Each row of a before or after table is a point. The points were changed in one or more steps. Then noise was added and the rows were shuffled. The steps act on columns, c1 being the first. Write out the steps. A step turns or swaps two columns, mirrors them in a line or flattens them onto one, adds a multiple of one to another, or multiplies or shifts one. Angles are multiples of 10 degrees, from the lower column toward the higher: turns from -170 to 170, lines from 10 to 170 but not 90. Use the fewest steps. Two steps may share a column if one is a turn and the other turns, adds or multiplies; they go together, in the order done. Otherwise the lowest column goes first.

Before:
[[-3.2  0.2]
 [ 0.5  5.6]
 [-5.5  2.5]
 [-0.7  6.6]
 [ 1.1  6.2]
 [ 0.3 -2.1]
 [-3.6 -0.2]
 [ 5.7  2.4]
 [ 2.1 -1.5]
 [ 8.7 -1.8]
 [ 1.9  0.8]]
After:
[[ 7.7 -4.7]
 [ 1.6 -2.0]
 [ 1.9  6.4]
 [ 2.1  0.2]
 [-3.2  1.3]
 [ 6.5  0.2]
 [-2.9  1.6]
 [ 2.5  5.5]
 [ 3.4  5.5]
 [-0.4 -2.1]
 [-4.5  4.4]]
Steps: turn c1 and c2 by -20 degrees

Before (9 x 4):
[[ 5.1 -4.3  2.0 -2.8]
 [-2.7 -0.8  0.2 -0.9]
 [-1.5  7.4 -4.1  3.4]
 [ 4.8 -1.6  2.3 -3.0]
 [ 4.4 -2.7  4.0 -5.9]
 [-1.5  3.1 -5.3  4.0]
 [-0.2 -0.6  1.9  0.4]
 [ 1.2  3.7 -7.8 -5.0]
 [-2.8  7.4 -3.6  1.4]]
After, 9 rows:
[[ 4.9 -2.2 -4.2 -0.1]
 [-1.3  3.0  6.2  2.4]
 [-2.9  7.7  3.0  2.5]
 [-0.1 -0.7 -0.6 -1.8]
 [ 1.2  3.6 -0.4  9.5]
 [-2.7 -0.8 -0.9  0.0]
 [ 4.7 -4.2 -3.1 -0.1]
 [-1.5  7.7  5.2  1.6]
 [ 4.3 -2.9 -6.7 -0.5]]
Steps: turn c3 and c4 by -120 degrees

Before:
[[-0.8 -0.9  0.1  1.3  1.8  1.8  4.8  3.0]
 [ 0.8 -5.4 -0.2 -4.8  2.1 -0.7 -0.3  0.7]
 [-0.7 -2.0 -0.4 -4.3 -4.3 -0.7 -3.2  3.2]
 [ 2.0  5.3  4.1  1.1  0.3  3.3  7.0 -4.9]
 [11.0 -0.1 -1.5  8.2 -1.8 -2.4  0.5 -5.0]
 [-4.9  1.1  6.0  1.9  2.4  2.5  2.7 -1.9]
 [ 1.3 -1.4  2.0 -1.5  0.9  5.3 -1.4  1.9]
 [ 7.8 -9.0 -5.2  5.0 -5.0  0.7  0.6 -4.0]
 [-5.7  2.8 -2.0 -1.5  3.1  4.2 -0.5 -1.5]]
After (9 x 8):
[[ 7.9 -9.2 -4.8  5.5 -4.5  0.6  8.7 -4.4]
 [-0.9 -1.4 -0.9 -4.0 -4.3 -1.2  3.1  3.0]
 [ 2.1  5.0  4.0  1.3  0.3  3.2  6.5 -4.8]
 [11.0  0.2 -1.3  7.7 -1.6 -2.4  3.2 -4.9]
 [ 0.9 -1.7  2.0 -1.1  1.0  5.1 -2.6  1.7]
 [ 0.7 -5.6 -0.7 -4.7  1.5 -0.4 -3.6  1.4]
 [-5.8  3.0 -1.8 -1.8  3.2  4.4 -5.0 -1.3]
 [-0.7 -1.3 -0.1  1.1  1.7  1.8  2.1  2.9]
 [-4.9  0.7  5.7  1.8  2.4  2.3 -0.7 -2.2]]
Steps: add -1.5 times c5 to c7

Before (8 x 11):
[[ 3.3  4.4  3.3 -6.0  0.8 -2.3  7.1 -3.6  0.4 -0.9 10.5]
 [-3.5 -4.0 -3.0 -0.2  1.5  7.6 -1.1  2.6  0.6 -1.6 -1.0]
 [-2.9 -0.4  0.7  2.5  2.4 -0.1  3.4  0.3 -3.0 -1.8  0.6]
 [ 4.4 -9.2 -0.5 -6.2 -5.1  7.5  6.4  7.9  2.9  6.5  0.0]
 [ 2.1  2.8 -1.1 -1.7 -1.9 -2.7  2.6 -1.0  2.6 -2.6  3.9]
 [-3.9  1.0  0.1 -0.6 -2.3 -1.6 -1.0 -0.8 -3.5  4.1  5.4]
 [-1.4 -6.4  4.2 -3.1  1.4  4.5  2.6  1.0  4.1  3.2 -3.6]
 [-6.4 -0.5 -0.5  3.5  6.8 -0.2 -4.4  4.3 -1.4  1.7  0.1]]
After, 8 rows:
[[-0.1 -2.9 -0.5 -4.4  7.0 -0.2  3.6  4.2  1.0  1.6  0.0]
 [-0.1  4.3  3.3  7.1  0.7 -2.1 -6.1 -3.6 -4.4 -0.9 10.5]
 [ 0.0 -2.6  0.6  3.2  2.4 -0.1  2.5  0.2 -1.5 -1.9  0.6]
 [ 0.0  4.2 -0.9  2.6 -1.8 -2.7 -1.7 -1.2 -0.8 -2.4  3.7]
 [ 0.3 -6.3 -0.5  6.5 -4.8  7.7 -6.2  7.7 12.1  6.4 -0.1]
 [ 0.3 -2.9 -2.9 -0.9  1.4  7.8 -0.4  2.6  4.6 -1.7 -1.0]
 [ 0.1 -1.9  0.2 -1.0 -2.3 -1.7 -0.6 -0.9 -3.4  4.1  5.4]
 [ 0.0 -1.4  4.2  2.5  1.4  4.6 -3.1  1.1  7.8  3.4 -3.4]]
Steps: multiply c1 by 0; add -0.5 times c8 to c2; turn c2 and c9 by -50 degrees; swap c4 and c7

Before:
[[-6.1  0.4 -7.4  4.0  0.6  2.3 -2.2  0.6  6.4 -1.4 -8.4 -1.0 -3.8 -1.3]
 [-0.3  1.5 -0.3 -1.2 -1.9 -7.2  3.8  2.3  3.6  3.7 -4.9 -1.7  0.8 -6.8]
 [-7.6 -1.6 -2.6 -4.1  1.0  4.6  3.9  3.8 -1.1 -2.2 -5.7 -2.5 -0.2 -5.0]
 [-0.1 -1.1 -2.7  1.4 -7.9  1.8  1.6  3.6  5.6  6.6  2.4 -0.9  2.8 -0.9]
 [-5.5  0.3 -7.8  4.8  0.2 -2.2 -8.6 -2.3  2.6  5.5 -3.7  3.0  4.4 -2.0]
 [ 0.1  3.7 -3.0 -2.0  2.2 -1.0 -7.8  2.3  5.5  2.6 -3.4 -3.3 -0.9 -7.2]
 [-2.5 -4.6  2.0  4.7  1.1 -5.4 -5.2 -3.9 -0.1  4.7  2.6 -1.7  2.1  1.0]
 [-4.6 -5.9 -1.6  0.4 -1.7 -5.8 -2.1 -4.3 -0.8  6.9 -5.2  1.8 -2.7  4.6]
 [-4.7 -0.7 -3.1 -0.3 -1.1 -3.0 -0.8 -0.3 -1.9 -3.2 -3.6  1.9 -5.9 -3.4]
 [ 1.8 -7.1  3.6 -3.2 -1.6 -0.2  3.7 -3.9  7.0 -0.5 -5.5  3.5  0.6 -3.0]
 [-2.6 -4.0 -2.9  4.9  0.8  2.6  3.0  2.0 -2.9  3.9 -4.9  0.4 -1.3 -2.3]
 [ 0.9  0.6 -6.6 -2.1 -2.6 -3.6  3.8 -1.9  1.5  4.1  1.7 -0.4  2.6 -1.3]
 [ 0.9 -6.5  0.0 -3.5  3.3 -6.8 -4.6  6.9  2.0 -2.3 -2.0 -2.1  1.8 -0.1]
 [ 2.8 -4.3  0.1 -1.8 -7.9 -4.5  2.7 -3.3  2.1 -3.6 -9.0 -3.3 -4.9 -3.7]]
After (14 x 14):
[[ -1.1   0.3  -0.5   1.7   3.4  -5.2  -4.5   6.7  -3.5   7.4  -5.1  -1.7
    1.8  -0.4]
 [ -7.3   5.7  -7.4   2.3   0.4  -4.3  -8.5  -2.2   4.4  -1.8  -0.3   2.9
    4.8  -1.8]
 [ -8.3  -1.3  -7.4   6.5   0.6  -6.5  -2.0   1.1   3.8   0.4   6.1  -0.4
   -3.6  -1.4]
 [ -4.6   4.8  -2.6  -2.5   0.6  -3.2   3.3   1.8   4.4   2.6   4.4   0.5
   -1.2  -2.5]
 [ -6.5   8.1  -1.4  -1.0  -1.8  -7.9  -2.3  -4.7   0.6   3.9  -3.1   2.2
   -2.1   4.3]
 [ -2.5   6.3  -2.5   6.0  -8.1   2.8   1.7   3.4   1.4  -1.0   0.5  -0.3
    2.4  -1.1]
 [ -2.0   0.9  -2.8   5.1   2.2  -3.6  -8.4   2.0  -1.8  -4.3   0.8  -3.1
   -0.5  -7.2]
 [  1.4  -1.7   0.0   1.9  -8.2 -10.9   3.1  -3.3  -1.7   5.4   0.5  -3.1
   -4.6  -3.7]
 [  0.6   2.1   3.9   7.1  -1.7  -4.8   3.1  -3.9  -3.3   6.3   2.4   3.8
    0.9  -2.6]
 [ -6.4  -2.5  -3.0  -1.5  -0.9  -4.8  -1.3  -0.7  -0.2   1.5  -0.9   1.8
   -5.8  -3.2]
 [ -2.4   3.1  -0.2   3.3  -2.6  -7.3   4.1   2.0  -1.4  -2.8  -4.1  -1.7
    0.6  -6.7]
 [ -4.3   5.6   1.9   0.1   0.6  -0.2  -5.1  -3.2   4.6   3.0  -6.6  -1.6
    1.7   1.0]
 [ -0.9   3.6  -6.5   1.5  -2.7  -0.3   3.4  -2.2  -2.4  -2.1  -3.7  -0.5
    3.3  -1.1]
 [ -8.9  -1.8  -2.3  -1.0   1.2  -2.1   3.8   4.3  -4.0   2.5   6.8  -2.6
   -0.6  -5.1]]
Steps: shift c1 by -2.0; turn c2 and c10 by -110 degrees; swap c4 and c9; mirror c6 and c11 in the line at 30 degrees

Before, 13 rows:
[[ -0.6   3.7   2.8   0.9  -0.7  -7.3  -3.5  -0.9  -3.6  -1.5   3.3  -1.9
   -1.2 -11.5   2.5  -3.9  -1.5   0.0   1.4  -0.2]
 [ -4.6  -0.4   3.5   2.4   2.0   0.0  13.6  -1.7  -2.5   4.5  -1.9  -1.1
   -1.7   0.8   1.0   3.2   4.3 -11.1   2.1  -4.6]
 [  1.5   3.6   0.5   6.6   1.3  -6.9  -4.1  -2.6  -2.9   5.7  -2.8  -1.2
    2.0  -1.1  -2.2  -0.4  -4.0  -6.1   2.1   0.5]
 [  0.3  -4.3   3.3   3.5  -0.1  -5.6   2.0   0.9  -2.5  -1.2  -0.5   7.3
   -2.7  -0.2  -6.3  -4.0  -4.7  -0.7  -0.5   0.1]
 [ -2.7   1.1   0.2  12.3   2.0  -7.2  -2.4   3.8  -3.3   1.6  -1.2   0.5
    2.3  -2.8   2.9  -7.8  -3.8  -3.4  -1.2  -2.3]
 [ -3.3   0.8  -2.1   1.8  -5.9  -8.3  -4.3  -4.0  -2.2 -11.4   1.0  -2.5
    1.0   0.2   4.2  -1.5  -0.7  -2.4  -1.5  -0.6]
 [  0.5  -1.8   4.1  -0.3   1.6   3.8  -0.6  -3.0  12.2   5.8   6.6  -2.9
    2.3  -2.7   0.9  -0.5  -5.3  -2.4  -2.0   0.5]
 [ -0.3   1.9  -0.4   2.1   1.4   5.5  -4.9  -4.0   3.9   5.2   2.9  -0.4
    4.8   0.4   5.0  -0.9  -4.9  -3.3   5.6  -0.4]
 [ -1.7   3.5  -2.3   1.7  -2.6   0.5   1.3  -1.6  -3.7   1.5   5.8   8.0
    3.0  -2.5  -6.7   3.0  -0.9  -4.3   1.6   0.7]
 [ -4.3  -4.7  -2.1   0.0  -7.9  -4.4  -2.7  -3.3  -3.7  -0.2  -3.1  -2.9
   -3.6   0.8   4.0   3.5   0.0  -4.1  -1.1  -9.7]
 [  2.0   2.6   1.1   1.6   1.5  -4.8   2.7  -1.9   6.4   4.4  -2.1   2.2
   -2.0  -1.6   1.2   0.6   0.6  -1.8  -0.1  -4.9]
 [ -1.8   1.3  -2.2   1.9  -3.8   1.9  -4.5   6.2   2.5  -3.3  -2.8  -0.5
    0.0  -2.3   4.3  -0.5  -1.8  -5.3   2.0  -1.0]
 [ -2.0 -11.2  -0.7   1.6   0.8  -7.4  -4.4  -2.2  12.0   4.6  -1.8  -2.0
   -3.9   0.2   5.9   1.0  -3.6  -0.5   0.2  -0.2]]
After, 13 rows:
[[ -2.2 -11.1  -0.8   1.5   4.6  -7.6  -4.4  -2.0   1.6   2.9  -1.7  -2.0
   -3.8  -0.5   5.8   0.9  -3.5  -0.5   0.3  -3.9]
 [ -1.9   1.3  -2.3   1.9  -2.4   1.9  -4.4   6.3  -0.9  -2.9  -2.9  -0.5
    0.1  -2.6   4.2  -0.6  -1.5  -5.4   1.8   2.0]
 [ -2.7   1.0   0.2  12.2   0.7  -7.2  -2.3   3.6   0.3  -0.8  -1.1   0.5
    2.6  -3.4   2.9  -7.6  -3.3  -3.5  -1.0  -2.6]
 [ -4.8  -0.3   3.6   2.5   0.9   0.1  13.6  -1.9   0.2  -0.5  -1.8  -1.2
   -1.6   1.6   0.9   3.3   4.1 -11.1   2.2  -6.3]
 [ -0.5   3.7   2.8   1.1  -1.9  -7.3  -3.4  -0.8  -0.7  -1.2   3.4  -2.1
   -1.4 -11.4   2.3  -3.8   0.6   0.3   1.2   1.1]
 [  2.1   2.5   1.1   1.7   3.4  -4.9   2.8  -1.9   1.1  -0.8  -2.1   2.2
   -2.0  -1.5   1.3   0.4   1.0  -1.8  -0.3  -6.7]
 [  1.5   3.6   0.8   6.6   0.2  -6.8  -4.2  -2.6   0.2   4.0  -2.9  -1.3
    2.0  -1.6  -2.1  -0.1  -3.7  -5.9   2.1  -4.2]
 [ -4.4  -4.7  -2.0   0.2  -8.0  -4.5  -2.7  -3.2  -3.0  -7.6  -3.2  -2.9
   -3.7   0.6   4.1   3.5  -0.2  -4.2  -1.1  -6.0]
 [ -0.3   1.8  -0.5   2.2   2.5   5.4  -4.9  -4.0   0.8   3.0   2.9  -0.5
    5.0  -0.5   4.8  -0.9  -4.8  -3.1   5.6  -4.2]
 [ -1.9   3.3  -2.4   1.5  -3.4   0.6   1.2  -1.6  -1.2   1.5   5.7   7.9
    2.9  -2.5  -6.6   3.1  -0.5  -4.3   1.7  -0.8]
 [ -3.3   0.9  -2.0   1.7  -5.9  -8.4  -4.4  -4.1  -1.9  -7.8   1.0  -2.6
    0.7   0.0   4.1  -1.5  -0.6  -2.5  -1.4   8.4]
 [  0.5  -1.9   4.1  -0.4   5.4   3.8  -0.5  -3.0   2.1   4.0   6.6  -2.8
    2.4  -3.7   0.9  -0.4  -4.6  -2.3  -2.1  -4.0]
 [  0.1  -4.0   3.2   3.4  -1.0  -5.6   2.0   0.9  -0.3  -0.6  -0.4   7.3
   -2.9  -1.0  -6.3  -4.1  -4.8  -0.8  -0.6   1.0]]
Steps: flatten c5 and c9 onto the line at 20 degrees; turn c10 and c20 by -50 degrees; turn c14 and c17 by -10 degrees
